Every row gives one point. Each copy is the shape, with its points in the same order, turned, moved and blurred by noise. Say if it was mirrored as well.

Shape:
[[-24  27  13]
 [ 16  -4  27]
 [ -1  21 -21]
 [ 12 -31  11]
 [  5  53 -26]
 [ 42  12 -13]
 [ -9  23 -45]]
Copy 1:
[[-26 -20  11]
 [ -3  30   5]
 [  2 -18 -28]
 [ 25  24  15]
 [-22 -24 -48]
 [  4  21 -43]
 [  8 -41 -35]]
Copy 1 is: only turned
Copy 2:
[[-50  11 -11]
 [-18 -13  25]
 [-17  34  -7]
 [  9 -18  10]
 [-32  60   3]
 [  5  31  34]
 [ -9  51 -24]]
Copy 2 is: only turned
Copy 3, 7 rows:
[[ 14 -16  27]
 [-25  18  31]
 [ 13  14  -5]
 [-49  10   8]
 [ 42  22   2]
 [ -6  51   2]
 [ 26   8 -30]]
Copy 3 is: mirrored
Copy 4 (7 x 3):
[[  0   8 -32]
 [  6  22  13]
 [-16 -25 -10]
 [ 28   2  28]
 [-44 -24 -27]
 [-25 -13  25]
 [-16 -46 -24]]
Copy 4 is: mirrored

Shape (10 x 4):
[[  2  -2 -11 -39]
 [  6  10  -2 -24]
 [ -5   2   2   5]
 [  1   3  56 -18]
 [  7   9 -25 -34]
 [  7 -12 -27 -10]
 [  4  -7   7  39]
 [  7 -43  10 -17]
 [ 25  24  20 -18]
 [-14  31 -24  22]]
Copy 1, 10 rows:
[[  9  11 -39  13]
 [ 11   6 -19  19]
 [  2 -11  -1  -2]
 [ 36 -48 -16  22]
 [  2  26 -29  17]
 [-22  11 -23   3]
 [-18 -29  22  -8]
 [-16 -34 -44   3]
 [ 19 -11  -2  43]
 [  4  23  28 -13]]
Copy 1 is: only turned
Copy 2:
[[ 22 -34  31  -7]
 [ 13 -34  14   3]
 [ -2  -5   2   0]
 [ 33  -1   7  48]
 [ 11 -46  24 -15]
 [ -9 -20  26 -21]
 [-25  15 -11   2]
 [  5   7  51   9]
 [  6 -39   1  32]
 [ -8 -21 -31 -25]]
Copy 2 is: only turned
Copy 3:
[[ 25 -16  -6  24]
 [ 16   4  -6  19]
 [ -2   9  -5  -7]
 [ 17  31  40  10]
 [ 22 -15 -22  28]
 [ 19 -16 -27  -5]
 [ -4  21  -8 -42]
 [ 36 -16  19 -16]
 [ 24  36  -1  21]
 [-29  12 -37  -3]]
Copy 3 is: mirrored
Copy 4 (10 x 4):
[[ 18  -7  11  33]
 [  4 -11  14  20]
 [  6  -5  -3  -9]
 [ -2 -60 -11   4]
 [  8   5  21  32]
 [ 28  13  18   9]
 [ 12  -5  -2 -44]
 [ 52 -27  -7   6]
 [ -9 -36  29   9]
 [-17  29   6 -15]]
Copy 4 is: mirrored

Shape, 9 rows:
[[  2  -7 -20  20  35  16]
 [ -7  24 -10 -16  28  11]
 [ 15  29   8  13  32  31]
 [  2  -3  57  -6 -18  -9]
 [ 29  22  -6  -8 -20 -37]
 [ 16   1 -15  -9  14  19]
 [  1  19  51  -1 -16 -52]
 [  7  -4 -13 -13  35  11]
 [-25   5  41   6 -44 -19]]
Copy 1, 9 rows:
[[ -8   5  28  22 -19  16]
 [ -5 -29  -3   6 -19  22]
 [-11 -35  39  -1  -5  21]
 [ 27 -26   2 -19  36 -35]
 [  4   9 -19 -48  17  18]
 [-21  -9   3   9   4  17]
 [ 55 -16 -11 -48  24 -14]
 [ -6  -8   4  27  -4  22]
 [ 26 -15 -11 -40   4 -54]]
Copy 1 is: mirrored
Copy 2, 9 rows:
[[ 43 -11  -8  -9  29 -11]
 [ 36 -16  13  17 -10  -1]
 [ 54  -9  36  -6   6 -16]
 [ -9  14  20 -45 -37  -5]
 [ 15   4  17 -19  -8  57]
 [ 37  12   5   8  14   3]
 [ -5 -12  16 -60 -50  33]
 [ 46   1 -11   7   0  -4]
 [-40  -6  20 -37 -27   0]]
Copy 2 is: only turned
Copy 3 (9 x 6):
[[ 28  -7 -19  25 -18   4]
 [-13   5 -18  32   4   2]
 [ -4 -13  -8  24 -18  31]
 [-17 -11  53 -18   5 -15]
 [ -8  -6  -5 -30  43  -3]
 [ -5  -3 -25   2 -15  -5]
 [-16 -19  52 -13  51  -7]
 [  0 -13 -26  25 -10 -14]
 [ -6  24  58 -18  19 -10]]
Copy 3 is: only turned
